Each row is a point. Before rounding, the points of a table are all equally far from one centre. They may lie mostly on one side of it. Write the centre, to within rounding.

Points, 6 rows:
[[ -9 -52 -54]
 [-54 -10 -49]
 [  9 -38 -54]
 [-16 -17 -64]
 [-54 -13 -50]
 [-30  31 -19]]
Centre: [-19 -23  -9]

Points (15 x 8):
[[ -8  25   6  65 -56  11 -22  -7]
 [-29 -17  19 -51  25 -30  16  24]
 [ 49   8  -6   0  33 -28  36 -78]
 [-25   6  51  16  54   5 -47  41]
 [ 20   1  19  45 -44  19 -49 -21]
 [ 67  49 -14  38  97  -9  23  24]
 [ 88  -4 -26 -29  34 -49 -25   6]
 [ 39 -18  38  25 -45  -7 -13 -10]
 [ 64  57 -15  40 -30 -27 -37   3]
 [ 30  70  -3  50 -16   9  44  23]
 [ -8  46 -40 -10 -23  -5 -74   2]
 [ 59  56  15  81  31 -29  17  28]
 [ 89   0  11  26  18  15  11  54]
 [ 53  43   1  52  46 -86   5 -11]
 [ 58  21   4   6  -6 -49 -47 -48]]
Centre: [  9   1 -28  28  31  -9  -5   3]

Points (17 x 11):
[[-15  20 -11  54  19 -50 -19  80  24  35  23]
 [ 33  13  -8  60 -10 -55   0  31 -42 -28  54]
 [-31  37 -39  68  13  16 -17  84 -16  -9  68]
 [  4  47   0  59  11   2 -44  49  -1 -22  86]
 [  0   5 -20  39  24 -12 -55  42 -34 -37  87]
 [  5  44 -55  34  52 -36   1  40 -46 -41  47]
 [-21  -7  -4  23  -3 -18 -83  11 -21 -41  27]
 [ 29  33 -64  63  -1  -7 -24  47 -27  22  62]
 [ 34 -34  -8  43  -5 -29  -1  65 -25 -34  56]
 [ 25  31   1  46  31 -62 -19  20  35  -9  48]
 [ 24  57   3  43   3  19 -12  47 -16  48  57]
 [ -3  16 -44  75  50 -18 -19  24   7 -29  66]
 [  5  41 -13  33  18  14 -66  49 -19 -22  80]
 [ 35  39 -13  29 -10  21 -65  10 -30 -27  25]
 [-11  13 -26  45  59  41 -42  44  -6 -31  34]
 [ -5  46 -39  27  44  20 -47  49 -33 -28  73]
 [-31  10 -11  49  14  37 -38  78   6  18  67]]
Centre: [-14  17 -23  10  -2  -7  -2  29  -3  -6  32]

Points:
[[ -89   53   32    8   -9   17   16  -34   63  -65   19   59    1   45
   -12   14    7   19]
 [-101    7   30  -28   -5  -10   20   13   36  -26   12   18  -20   18
   -81   27  -20   38]
 [ -81   39   19   10   20   25    7   18   -1  -35   26   49   16   12
   -92   -8   11   37]
 [ -20   36   79   -2   -5   12   34   -7    4  -34  -15    2  -29   -7
   -86   36    4   -9]
 [ -50   22   96  -45  -38    9   12  -11   14  -39   28   78   19  -10
   -19   27   33   24]
 [ -69   -5   47  -60   10   39    3  -13   64  -20   19   86    2  -24
   -48    7   -2  -11]
 [ -37  -34   35    3  -30   26   30    6   42  -43  -31   69  -21   34
   -32   26   -4   46]
 [ -88   32   85  -16  -13   35   26    4   33   -6    2   94  -26   33
   -58   11  -31   22]
 [ -59   25   86   -8   12   -6   43  -29   41  -24   20   50  -10   17
    -7   38   -8   92]
 [ -25   14   76    5   -2   11  -39  -41   82   11   17   24   47   28
   -80  -12   -7   31]
 [ -48   25   30  -48  -20   31   -5  -69    3   21   -6   56   -6   43
   -39   50   43   19]
 [ -57   35   39    6  -18  -43  -13    7   25   10   56   65    5    6
   -83   11   11   30]
 [ -37   30   86  -20  -18   36   45   -2   61  -12  -16   62   -8   -9
   -39   57  -25   58]
 [ -51   47   50   -9  -23   11    3   -3   53   11    5   28   53  -44
   -40  -11   35   31]
 [ -58   19   54  -31    7   18   50  -13   35  -36   58   49  -37   37
   -58   44   30   18]
 [ -69   39   77   -3  -62   10   14  -21   36   -7   32   63    4   53
   -65   19   19   49]
 [ -24   20   69   13   20  -47  -13   11   37   31    3   33   23   13
   -16  -12   11   47]
 [ -36    1   49  -16  -16   52   75   -8    5  -15    6    3   55    5
   -70   -7   -8   45]
 [ -15   -9   70  -18    3   40   13   14   61   12   59   15  -10   43
   -96    0  -35   15]
 [ -59    9   45  -68  -19   11   37  -16   30   19   -3   38   -2   11
   -27   11   22   60]
 [ -38   34   47   -6  -24   46  -31    6   28  -48  -32   50  -11   11
    -1   35   39  -11]
 [ -69    6   94  -23  -32   29   -9   -2   43  -19  -25   66   25   69
   -45   46  -12    8]
 [ -38   45   64  -24  -25  -16   36  -14   24   28  -50   18   -8   -5
   -22   44  -34    3]]
Centre: [-46   3  48  15  -3  33   0 -24  13   3  31  29  13   8 -22  31 -22   9]

Points (31 x 24):
[[  25  -34    8   -6   21   12   18  -22  -40   26    3   14  -10   15
    -3   62  -10   11 -108  -21  -41  -21  -24    5]
 [  52  -30   15  -24   12   21   28  -25   -2   50   -2   -3   14  -18
   -23   65   -8  -22 -101  -10  -21   24  -51   28]
 [  31  -21   19    5   35  -23   17  -15  -14    6  -10  -28   35  -51
    -3   20   -3   -6  -90    9    9    9  -79   27]
 [  31  -29  -25   -5   37   35   16  -43  -34    3   -6  -10   15  -37
   -28   45  -32   21  -62   18   -5   15  -88   27]
 [  65  -71   -6  -15   49   23    3  -20  -48  -13  -36  -17    9  -54
   -15   11    3   10  -75   69  -15   10  -38   -8]
 [  60  -29  -14    2   33    6    9  -25   14   55    4    9    2  -21
   -28   35   -9  -25  -91   14  -25   -8  -57   39]
 [  62  -23  -33  -23   30    0    3  -23  -13   20  -15  -13  -22   -7
   -35   25  -32   -2  -93   15  -34   -1  -67   44]
 [  31  -81   10  -34   24   34   27  -10  -20   10    3   -1   19  -18
   -49    7    7  -66  -79   29    3   21  -55   34]
 [  43  -58   11    9   11   20   33  -12   -8   15  -14   17   23  -32
    20   30  -30   40  -88   15  -25  -10  -69    5]
 [  44  -32  -20   11   27   10   15  -11    2   -5   -4   24   31  -22
    -1   14   11  -41  -99   17  -37  -33  -35   33]
 [  56  -29  -13  -42   25   -4  -19  -30   -8   -1   22   -8    6  -43
   -12   55  -20   19  -65   16   -8  -19  -72   -2]
 [  38   -9   18   13   43  -16  -18  -50  -38    0  -11   16    0   -1
    -8   42  -51  -14  -79   21  -10  -39  -49   11]
 [  54  -24   27   28   33  -44    9  -25    3  -25    7   25   -9  -14
    -4   35  -29   -3  -91   42  -30    7  -65   -1]
 [  53  -29   20  -18   31  -14   17  -21  -28  -33   -6   15   -8  -25
   -30   63  -33   16  -77  -12  -33    5  -64  -22]
 [  13  -13   -4  -12  -33   42  -15  -13  -15   -3    3   35   35  -11
   -19   34   18   -1 -115   52  -37   -1  -18   10]
 [  56  -63    4    5    7  -35   12  -44    3   -8   -8  -25   34   -7
    -4   47  -22  -22  -68    1   10  -16  -49   26]
 [   8  -23   27   13    2    1   27  -31  -53   -7   19   -9   44    7
    -1   45  -46   17  -79   62   -6  -19  -46   21]
 [   7  -14    4   -4   23  -26   22  -48  -22   25  -19  -27    2  -15
    -8   54  -50  -30  -75    4  -24  -16  -58   31]
 [  62  -17   -5  -30   28    7   11  -29    5   12    5   -3   29  -40
    16   44  -47   17  -84   29  -18  -42  -28   15]
 [  74   -6   25  -29   -2  -18  -28  -34    5    7  -57   36    2  -16
   -39   43  -13   15  -50    8  -22  -21  -36   26]
 [  16  -31  -45   -7    7   -3   15  -24  -36   33  -10   -4   11  -36
    -2   35  -17    8  -67   24   14   -9  -37   11]
 [  47   -6    7    4   -2   28   -7   -1  -30   24  -40  -18   18    6
   -29   51  -11   -9  -86    7   -5    1  -91   -4]
 [  40  -17   -4   -7   32   26    9  -42  -39    4  -13   14   -1   -2
   -46   26  -39   -3  -95   29   17    2  -59   21]
 [  41   12    3    7    9   -4   14  -21  -10   12   -3    0   26  -35
     8   70  -22    9  -99   32  -16    3  -56    4]
 [  38  -78  -17  -23   21   36   12   -7   -5   15  -30  -22    7  -29
   -15   25  -18  -12 -121   12   -2    2  -48   28]
 [  34  -28    6  -22   22   31    7  -41  -11    1  -34  -26   12  -23
     2   38    5  -24  -84  -26  -24  -21  -78   -6]
 [  60  -31   20   -7   15  -14   -6  -17  -48   15    6  -15   16  -30
     7    5  -11  -45 -107   11    3  -11  -32   13]
 [  24  -15   -2   -3   28   17   -7  -21  -35   21    8   -8   54  -18
   -27   41   -5   12  -85   11  -29  -34  -73   10]
 [  23  -33   55    0    2  -32   13  -42  -22    7  -14    5  -17  -21
   -32   19  -25    3  -95   37  -24  -38  -47   40]
 [  62  -19   19   29   33   36    9   -5   10   11  -48  -29    0  -42
     1   87  -48  -54  -61   24  -24   -1  -65    6]
 [  76  -46   15  -23   43   25   32  -10  -23   17    2  -36  -15  -31
   -22   55    9   15  -86    2  -32  -14  -64   40]]
Centre: [ 18 -32  38   2  21  32 -19   7   5  -9  -2 -26  -2  -4 -12  19 -18  -3
 -24  24 -37  24  -4  21]

Points (30 x 24):
[[  9 -41 -41  23 -16  21   6 -28  20 -27 -19  46 -18   2 -28  43  10  79
  -22  69  56  22  51 -38]
 [-36 -44 -51  23   7  41   3 -18  -3 -45   6  70 -51  13 -11  75  44 112
  -37  23  36   5  31  -1]
 [ 39   5 -43  -5 -24  10 -20 -55  38 -57 -29  58 -26  47   4  69  11  48
   19  41  11   3  53 -15]
 [  9  -7 -39  54  44  32 -32 -32  -3 -61 -39  44 -26   3  31  69  26  95
   -5  23  72  -9  61 -23]
 [-30  -4 -16  20   6  57  14  -7   2   0 -51  88 -70 -18  18  43   5  62
   23  29  25  -5  43 -16]
 [-14  20 -11  34   6  12   9 -48  15 -24 -16 103  -7 -24   8  63  62  58
   11  63  39  -7  31   6]
 [ 21  13 -24  31 -15  46  -1   6  -9  17 -49  35 -21  42  32  19  -2  54
   22  60  15 -33  47 -49]
 [-43 -33   8  40 -37  24 -17 -28  12  -8 -52  64  -9 -32  39  81  48  81
    8  22   0 -12  48  -3]
 [-44  -3 -29  42  -6  46 -21 -24  71 -51 -32  40 -59  13 -16  32  29  33
   22 -18  38  -5  45 -28]
 [ -8 -56 -49   1 -21  37 -25  -9  24 -37 -28  65 -36 -26  -8  67  45  83
   -6  15  50   8  39 -52]
 [ 17 -26  20  21  -4  15 -22 -39  12 -57 -36  49 -42   6  36  29  -8  60
    4  37  33  24  73 -16]
 [  3 -17 -10  18 -16  44 -31 -25  32 -17  -8  37 -14 -35  33  73  -3  43
  -31  45  50 -42  55 -65]
 [-33 -25 -17  31 -31  31 -21 -31  11  -9 -28  71 -28 -19  25  75  21  62
  -32  71  56  -3  32 -44]
 [ 19 -36 -33  29  -8  48  -1 -44  37 -17 -37  53 -37 -12  18  46   8  63
  -15  41  51 -12  80 -23]
 [ -3   2 -16   9 -19  15  -4 -26 -20 -24   7  62 -32 -28  -9  76 -13  59
  -19  65  34  -7  79 -27]
 [ 13 -14   2  72   9  29  19 -25  40   6 -27  48 -34  12   7  70  21  84
    9  34  30 -10  69 -17]
 [  6  -9 -21  74  60  68 -13 -41 -33 -53   2  63 -12   9  24  38   6  30
   -1   0  41  22  95  -2]
 [ 33 -43 -53  45  14  50  31 -11 -21 -68 -44  46  -5  -9  24  57   2  87
    8  41  29 -17  44  -9]
 [-20 -17 -17  33 -22  10   9 -52  11 -37 -39  57 -12 -48  79  62  -9  66
  -14  40  30  -4  62 -14]
 [  3  -6 -40  59  -1  53  24 -61 -20 -18 -34  64 -54 -11   5  74   7  56
  -22  31  31 -24  45 -31]
 [-25  11 -15  37  30  20  23 -22 -20 -31 -45  69 -40  18 -10  46  11  91
   24  39  48  -3  39 -42]
 [ -2 -34 -20  21  31  18  16 -28 -24 -31 -61  57   1   6  13  75   9  81
  -18  62   1 -43  43  -3]
 [-28 -26 -20   6   2  28   6 -12 -21 -31 -38  78 -15 -28 -35  70  33  82
    5  43  58  28  42 -23]
 [ 19 -24  10  64 -23  36 -24  -6 -17 -12 -23  72 -54 -11  18  64  23  44
  -31  28  48   4  42  -9]
 [ 11 -37 -59  47  14  11 -11 -65 -10 -23  -4  59  35 -38  10  54   5  54
   21  66   4 -39  43  11]
 [-16 -15  -9  40  13  33  15 -23 -11 -48 -18  71 -61  -9  38  65  33  61
    9  72  40 -37   9  -6]
 [-26  20 -28  60   7  15   0 -19   5 -42 -27  61  -4   2  -7  35 -25  91
   -2  44  20 -33  60 -20]
 [-18 -29 -13  39  -5  32 -23  -6  28 -25 -32  67 -31   2  67  43  12 104
    4  41  14  16  77  16]
 [ 25 -22 -43  34  -3  11   7 -39  10 -23  -9  49 -33 -21   5  34  64  59
   -9  67  11 -16  87 -35]
 [ 20   1 -42  37  21  57  -9  12  45 -35 -35  47 -53 -16   3  49  32  93
   15  40  33  -5  56 -26]]
Centre: [-21  -4 -42  15  17  27  -5 -13  -2 -16   5  13   4   7  32  54  27  30
   1   6   9  18  20  -9]
